Rows are points. The points of each table are mixes of a few directions, plus a little noise. How many directions does each table use, and how many do they share? Where both have some left over, give the other angles between the two spaces (their principal angles), to ten degrees, smallest first.
In the rows, 128 means zero.

First:
[[157 117]
 [157 117]
 [169 112]
 [128 128]
 [ 29 166]]
Second, 7 rows:
[[154 118]
 [145 121]
 [128 128]
 [166 113]
 [  7 174]
 [165 114]
 [131 127]]
Directions: first 1, second 1, shared 1

First:
[[133 116 167 193]
 [106 112 124  74]
 [ 92 118 110 183]
 [159 155 120 175]
 [130 143  97  94]
 [170 139 151  87]
 [157 137 146 141]
 [ 77 102 107  75]]
Second (8 x 4):
[[127 111 126 134]
 [125  79 121 145]
 [135 249 145  84]
 [124  73 120 147]
 [128 129 129 127]
 [128 127 128 129]
 [124  66 120 151]
 [132 190 137 106]]
Directions: first 3, second 1, shared 0; angles 50

First (9 x 9):
[[132 156 107  86  76 109 149  95 156]
 [126 149 161 141 184 172 135 249 100]
 [126  87 133 164 154 123 102  93 110]
 [133 131 133 125 147 121 130 122 108]
 [134 123 134 130 155 114 125 104  97]
 [135 122 127 124 143 106 126  86 104]
 [118 135  87 101  16 126 136  92 223]
 [127 147 120 110 102 132 141 143 150]
 [122 101 149 169 174 151 107 167 106]]
Second, 8 rows:
[[ 70 120 166 141 163 148 186 105 100]
 [163 129 140 140 144 157 113 111 158]
 [103  76  97  69 126 110  99 150 177]
 [151 146 150 129 112 174 145  98 188]
 [180 137 148 172 162 145 101 115 108]
 [ 86 144  96  85  67 106 159 145 150]
 [118 123 147 140 116  95 131 145  69]
 [151 148  80 147 134  88  89 156  73]]
Directions: first 3, second 5, shared 1; angles 60, 90

First, 9 rows:
[[114 153  87 164 126 179 128 122 151 137  84 110 159 110]
 [145 135 126 127 105 175 137  74 148  92  84  98 104  67]
 [133 104 143 101 204 102 139 164  86 181 168 124  73 156]
 [ 90 124  87 132 149 122 142 171 115 160 151 123 142 179]
 [111 137 139 149  89  98  93 136 146 120 142 189 203 156]
 [182 160 153 154  74 126 118 116 152  81  85 104 148  87]
 [151 132 147 119  71 115 133 104 140  72 121 114 124 107]
 [154  89 190  77 184  99 122 110  92 147 167 152  53 115]
 [ 71 118  80 129 150 136 139 153 121 162 151 138 147 175]]
Second (10 x 14):
[[116  92  96  71 119 113 133 120 116 127 118 135 136 123]
 [123 134 176 162 152 138 121 150 138 129 131 154  97 127]
 [108 107 137 108 144  94 113 117 136 100 110 133 155 111]
 [158 149 138 133 108 160 126  80 108 170 200 153 102 151]
 [157 153 154 147 116 163 123  85 112 169 201 159  95 151]
 [111  99  70  49 114  44 103  38 127  74 113  84 249 103]
 [135 177 104 209 126 150 156 224 157 111  55  50 132 127]
 [133 122 106 126 115 167 158 183 118 157 114 133  77 140]
 [118 127 148 149 144 133 131 167 138 122 105 134 109 123]
 [120 120 151 126 141 117 116 117 131 120 133 146 129 122]]
Directions: first 5, second 4, shared 1; angles 50, 60, 90

First (10 x 24):
[[159 103  80  88 143 101 103 157 136 122 125  80  55 104  79 179 154  85
   97 127 102 155 148 173]
 [102 133 142 148 129 138 128 126  94 124 142 140 159 163 125  92 108 135
  134 105 163 116 127 107]
 [126 141 151 141 132 141 161 107 135 139 103 152 123 105 141 133 133 141
  134 164 107 120  87 118]
 [156 157 135 101 151 163  76 163 211 109 109 138  83  68 103 206 110 113
  121 192  48 111 134 157]
 [ 88 170 109 156 105 117 144 129 115 147 131 117 140 158 138 113 130 126
  105 107 151 135 120 103]
 [115 120 152 138 143 130 169 112  85 136 126 152 128 131 119 109 129 122
  132 143 141 122  88 112]
 [124 123 111 124 121 118 106 142 120 122 149 111 141 153 123 117 122 122
  124  96 150 133 159 130]
 [146  95 116 122 111 116 108 120 130 120 139 109 156 147 152 104 133 152
  146  85 151 137 169 138]
 [140 127 143 115 122 119 143 130 146 134 149 153 154 114 154 136 129 122
  143 153 121 126 132 119]
 [126 111 140 148 123 137 143  96 109 128 107 129 143 140 145  93 131 163
  145 108 144 125 115 123]]
Second, 10 rows:
[[161  95 138 125 155 165 105 104 113 109  93 116  97 110  85 131 125 157
  137 128 118 117 111 168]
 [111 156 112 158 119 149 117 112 120 132  98 102 117 144 112 119 126 156
  110 104 137 126 113 134]
 [ 99 175 113 155 117 144 112 133 135 132 114 113 124 145 118 128 117 137
  105 114 131 123 123 121]
 [149  85 124 125 121 108 163  93  91 139 127 118 137 132 140 102 155 145
  141 110 155 144 118 137]
 [141 104 134 124 120 114 147 112 156 130 104 132 123 107 173 125 148 144
  148 134 104 138 130 124]
 [168  77 150  90 164 134 119 134  98 110 158 146 126 113  85 138 119 105
  145 148 134 118 132 155]
 [129 122 135 111 130 111 134 146 132 128 157 146 141 125 137 135 125 102
  133 142 127 129 141 117]
 [117 119 128 125  86  66 185 124 191 152 122 147 150 110 249 119 167 127
  154 139  98 157 148  79]
 [116 165 139 117 156 161  74 177 142 106 153 144 119 127  74 163  84  93
  111 154 112 101 140 132]
 [ 89 181 107 151 112 128 123 143 103 141 153 116 147 167 107 120 114 114
   96 107 164 127 127 112]]
Directions: first 6, second 4, shared 3; angles 30

First (10 x 32):
[[130 145 163 123 109 131 162 118 104 102 148 139  62 187 123  87 102 170
  165  91 169 147 175 166  91 147 209  81 125 146 163  92]
 [136  92  82 146 127 125 109 141 157 160 114 120 200  71 124 153 158  87
  106 159  88 124  87  99 156 114  59 174 132 123 119 154]
 [112 154 131 107 170 128  85 127 127 127 110 118 148 100 143 174 134 111
   87 153 109  94  98  98 159 112  73 149 127  99  68 161]
 [142  90  99 150 102 126 143 136 145 147 131 130 158 111 118 116 142 112
  139 130 116 146 121 128 126 129 120 143 131 142 158 125]
 [135 131 153 132  97 131 172 122 111 110 150 140  69 184 118  78 105 166
  173  90 166 157 176 168  88 149 212  84 126 152 178  87]
 [138  79  66 152 126 124 102 145 167 172 109 117 226  49 125 163 168  70
   96 172  73 122  71  87 166 108  34 192 135 121 116 165]
 [123 164 179 112 123 132 155 115  96  93 146 139  46 196 130  93  94 177
  160  89 175 139 179 165  92 146 213  74 124 138 146  94]
 [117 162 161 108 144 129 125 119 108 106 131 129  88 157 136 127 110 150
  128 116 148 119 145 137 120 132 155 105 125 121 112 122]
 [ 96 196 162  82 202 130  65 119 109 107 105 116 119 115 155 191 120 127
   70 152 120  72 101  96 165 109  75 135 123  82  30 167]
 [153  67  84 167  79 126 160 140 154 155 137 133 166 111 108  98 147 110
  155 126 115 163 127 136 117 134 132 143 133 155 189 114]]
Second (9 x 32):
[[114 168 140 120  84 101 149 148 166 123 115 145  99 138 161  77  76 156
  192 105 150 138 109 151 131 134 197 144 158 175 195 176]
 [136  88 104 187 119 144 118  85 109 169 117 140 109 139 123 195 182  91
   74 156 164 122 140  98 158 142 135 116 113 124  40 124]
 [123  90 142  83 169 147 103 135  97 113 155 117 167 125  94 145 165 112
   72 131  82 129 160 115 113 111  60 123 103  98 112  74]
 [ 97 153 152 105  95 110 126 147 165 124 120 154 108 134 149  80  90 143
  150  97 125 138 117 138 132 130 171 151 139 170 188 170]
 [124 151 125 159 161 137  98 116 152 135 107 133 135  83 123 121 116 119
   90 115  92 110  78 110 126 133  79 137  98  88 104 153]
 [103  84 132 144  61 125 128 108 126 169 122 173  84 179 146 161 163 104
  101 134 187 143 171 110 170 142 211 136 138 198 104 149]
 [131  56 132  89 134 147 124 124  71 128 163 119 150 166  98 182 196 104
   82 154 133 141 205 117 131 117 109 112 122 132  92  57]
 [143 183 120 151 174 129 119 133 155 110 110 106 146  70 127  94  84 144
  145 115  86 108  60 135 105 127  71 130 113  72 137 150]
 [182 179 108 115 153 113 189 156 112  79 139  64 153 117 132  96  81 177
  249 144 135 123 108 180  88 117 119 103 169  95 178 100]]
Directions: first 2, second 4, shared 0; angles 40, 90

First, 10 rows:
[[152 129 128 118 104 142 110 156 100 127 139 159 150 120 106  96 157 161
  116 116 147 102 160 164 124 168  96 138 142 135 163 138]
 [135 167 138  91 143 115 105 169 149  90 141 109  83 125 118 107 110 103
   85  88  70 161 116 140 167 173 105  89  92 125  91  97]
 [102 123 167 118 128 168 162  82 127 158  51 124 174  94 139 146 174  61
  168 127 136 158 142  72  78 125 176 161  79 147  85 136]
 [130 121 118 102 156 134 134  94 145 152 113 133 178 113 104 101 158 128
  140 153 127 137 142 126  87 124  72 152 103  82 193 126]
 [148 116 122 150  93 106 110 166 105 124 160 147  92 152 131 139 112 172
  118 115 157  92 146 166 155 135 123 114 178 150 121 126]
 [135 188 108  99 160 121  92 166 140  82 171 115 103 138  98  77 108 130
   70 104  71 140 114 155 164 173  92  99 113 110 154 124]
 [108 149  88 188 131 118 114 121 100 125 171 133 113 181 134 144  92 158
  118 148 158  81 121 131 140  94 184 132 201 153 153 176]
 [110 129 113 163 122  58 108 119 122 174 135 144  59 201 131 183 101 122
  130 123 175  93 188 140 121  91 132 113 194 140 104 110]
 [148 114 116 158  94 147 123 158  95 102 166 141 137 126 137 119 118 187
  123 135 152  92 108 152 155 133 150 131 170 153 147 159]
 [113  44 186  91 151 170 220  49 199 146  32  73 191  31 179 167 149  59
  213 172  88 224  44  30  89  64 147 152   7  84  71  88]]
Second (11 x 32):
[[119 123 122 116 164 132 146 103 166 113 127  94 139 108 137 125 108 114
  133 151  86 165  73 100 133 101 124 123  91  93 137 121]
 [121 128 122 154 104  68 103 130 106 184 124 164  73 193 120 173 129 126
  130 111 192  84 218 154 108 117 119 122 194 151 108 110]
 [156  50 148 106 123 144 172 122 170 110 121 100 155  61 159 132 120 158
  165 162 102 168  52 114 143  98  95 126  79  83 129  95]
 [ 61 175 102 148 195 160 147  20 130 172  80 119 205 147 113 129 155  56
  154 172 137 135 141  56  46  80 188 183 115 117 180 190]
 [102 126 132 140 140 122 143  87 134 159  96 124 132 141 137 158 132  93
  152 140 143 134 141  96  98  96 156 141 127 131 112 131]
 [165 143  95 104 142 106  91 183 140  82 201 126 103 135 100  76  98 191
   75 122  89 120 106 188 179 161  47  96 139  88 190 113]
 [162 121  89 131 116 105  92 151 100 147 177 176 145 155  85  89 146 209
  108 140 174  66 186 200 116 149  41 141 190 103 235 138]
 [154 106 152 138  61 141 120 169  78 140 121 171 130 122 128 131 163 160
  136 100 184  88 180 162 127 167 133 138 162 176 107 133]
 [112 192 138 124 133 134 107 163 120  86 137 110  80 143 130 122 106  85
   87  80  84 146 115 120 168 167 182  97 113 170  61 133]
 [152  93 162 101 115 162 159 158 158  71 126  89 129  59 162 121 111 132
  135 122  70 180  37 110 177 137 139 105  64 123  75 102]
 [104 152 144 143 115 136 128 119 105 144  97 136 118 143 135 152 141  86
  134 106 147 123 159 107 113 135 187 135 135 173  77 143]]
Directions: first 6, second 5, shared 5

First:
[[ 77 108 116 119 133 129 133 136 172  98  88 118  99 103 116 146 148  89
  101 110 134 137 130 158 144 144 139 119 153 126  97 139]
 [161 117 154  99 104 125 148  95 116 106 150 113 163 112 138 161 159 168
  125 110 118 123 120 112  76 151 102 171  73 148 188 107]
 [110 163 111 159 149 123  90 133 119 147 158 196 112 145  84 111  97 111
  159 126  90 116 135 106 159  95 126 112 175 105 109 120]
 [108 112 148  84  72 153 183 182 126 145 108 116 133 119 128 156 142  76
  139 151 140 134 112 158 110 129 127 113 150 121 146 155]
 [141 144 108 172 180 117  90 127 127 145 116 123 111 153 145  76  98 139
  124 150 148 130 140 125 169 111 147 106 140 123  79 132]
 [113 146 132 128 136 127 117 136 132 126 134 171 122 125  96 135 131 100
  146 128 101 119 125 122 133 115 112 133 159 115 131 119]
 [141 138 129 133 125 126 121 118 113 135 152 144 137 135 121 127 120 145
  140 124 114 122 129 111 122 122 122 134 121 127 142 119]
 [147 122 133 135 159 121 122 123 140 117  97  96 128 128 156 111 140 135
  109 144 155 132 128 138 132 137 129 135 114 137 114 127]
 [146 133 129 126 107 124 123  95 104 128 179 145 148 130 117 142 122 172
  140 100 101 120 131  98 104 130 118 146  96 135 166 110]
 [133 126 128 127 123 127 129 118 124 126 137 125 133 127 130 132 128 141
  126 121 126 128 129 123 121 132 128 133 116 132 136 125]
 [132 100 121 125 121 136 151 145 135 136  90  61 122 132 175 111 124 132
  100 146 180 146 130 157 137 142 159 104 112 139 100 155]]
Second (11 x 32):
[[146 138 145 110 100 136 144 128 103 140 170 156 157 133 114 152 128 141
  155 123  98 115 115 104  96 119 112 144 115 123 173 116]
 [119 130 130 109  51 125 131  99  93 137 171 142 128 112 101 144 123 148
  142 101 112 140 153 121 110 137 110 133 119 146 178 129]
 [157 138 142 140 200 133 131 164 148 127  98 130 146 150 151 118 137 107
  133 167 132 106  92 124 127 111 130 135 134 105 102 119]
 [120 124 124 127 104 115 113  94 121 119 132 120 115 112 120 123 131 143
  118 110 135 143 154 134 132 142 119 134 121 147 140 128]
 [ 73  99  85 132  98 138 137 129 147 125 130 109  99 122 123 138 105 128
  103  86 133 142 139 144 152 140 175  88 136 127  89 153]
 [ 96 125 107 138 101 115 103  97 125 123 133 128  97 113 108 117 118 134
  116 100 130 147 163 136 152 136 131 115 141 144 119 135]
 [156 160 131 170 249 113  84 135 158 112 100 159 129 148 134  96 133 115
  130 159 118 101 107 111 152 105 120 145 146 103  84  99]
 [113 128 135 104  57 143 155 159  99 164 134 129 122 127 116 130 114  98
  149 146 138 143 138 147 127 121 126 102 155 127 147 156]
 [144 146 141 134 163 137 133 167 128 145 122 151 141 148 129 121 125 102
  152 163 120 110 103 120 129 103 124 126 150 104 119 126]
 [148 116 137 126 152 119 129 111 143 106 103  92 136 120 156 126 150 145
  104 132 149 130 125 134 117 146 123 148  99 141 128 120]
 [138 105 130 118 132 131 146 122 143 110 113  89 139 123 156 140 143 145
  104 121 144 128 119 134 111 148 138 138  95 138 128 129]]
Directions: first 5, second 5, shared 4; angles 90

First:
[[ 89 203 144  96 144 149 168 149 113 144 123 126 137  92 136 163 123 106
   69 138  94  94 116 137 168 147  79 119 170 115 163 193]
 [136  93 131 140 112 112 110 120 125 126 145 138 113 145 140 103 117 131
  151 123 130 132 129 120 101 127 152 122 101 128 124  99]
 [140 108 121 137 126 124 117 123 136 123 125 126 128 138 122 121 134 135
  146 125 140 142 132 126 118 122 141 133 119 133 116 109]
 [ 81 196 157  94 129 139 167 150  98 150 145 137 124  93 157 149 103 101
   64 137  77  80 111 133 157 154  81 109 157 107 176 192]
 [133 136 121 128 137 135 130 127 137 125 114 120 139 124 114 139 141 132
  127 130 137 136 131 133 139 123 124 134 138 133 121 133]
 [128 114 134 131 116 119 123 126 122 130 142 137 116 134 141 114 115 127
  133 127 122 125 126 124 114 130 136 121 113 125 133 119]
 [157 146  88 136 169 157 130 125 170 108  63  90 173 120  63 170 187 151
  138 131 177 168 148 142 172 103 119 163 170 153  86 132]
 [153 152  90 133 170 159 134 126 169 110  63  90 174 118  63 173 187 149
  133 132 174 166 146 145 175 105 116 161 171 151  89 136]
 [115 111 150 125 103 109 124 128 104 138 165 151 100 135 164 100  94 116
  126 125 102 108 117 119  99 141 137 108 101 114 150 122]
 [147  22 146 159  72  76  77 106 109 127 191 166  75 180 179  46  79 132
  191 114 125 131 125 102  37 129 196 107  41 121 126  47]]
Second:
[[101 107 145 189 106 122  69  79 138 100 207 161 111  94 170  77 122 133
  185 108 111 162 183   7  98 107 118  86 144 113  92 100]
 [141 129 112 121 160  95 134 164 108 152 117 111 134 163 127 124 129 129
  114 146 139 112 116 179 130 118 131 141 142 127 126 160]
 [169 155 145 101 108 150 165 164 108 158  41 139 148 120  95 128 109 130
  117 141 118 153 102 167 167 166 174 137 102 128 183  96]
 [136 132 103 106 135 107 117 168 117 154 122 121 148 110 121  85 133 140
  121 131 111 125 137 150 120 108 109 147 149 119 114 140]
 [152 128 164 152 121 169 151  64 177  75 104  77 110 157 157 179 113  87
   99 139 152  76 111 123 110 161 120 127  85 145 150  89]
 [153 133 134 130 139 141 150 120 132 118  92 102 118 163 137 167 129 117
  101 129 155  96  94 170 135 156 123 136 105 133 144 133]
 [ 99 126 143 112 109 140 132 108 165 113 156 121 145  92 105 117 109 109
  134 154  91 138 168  84 107  98 146 131 135 144 132  92]
 [ 90 119  95 127 106 136  88 129 101 134 173 194 112  75 130 114 171 178
  162  56 127 169 130  89 143 128  82 111 145 104  86 158]
 [110 123 112 115 169  91 146 157 104 149 142 125 126 179 109 162 137 129
  119 148 148 121 110 183 142 110 148 135 146 138 125 183]]
Directions: first 2, second 6, shared 0; angles 50, 90
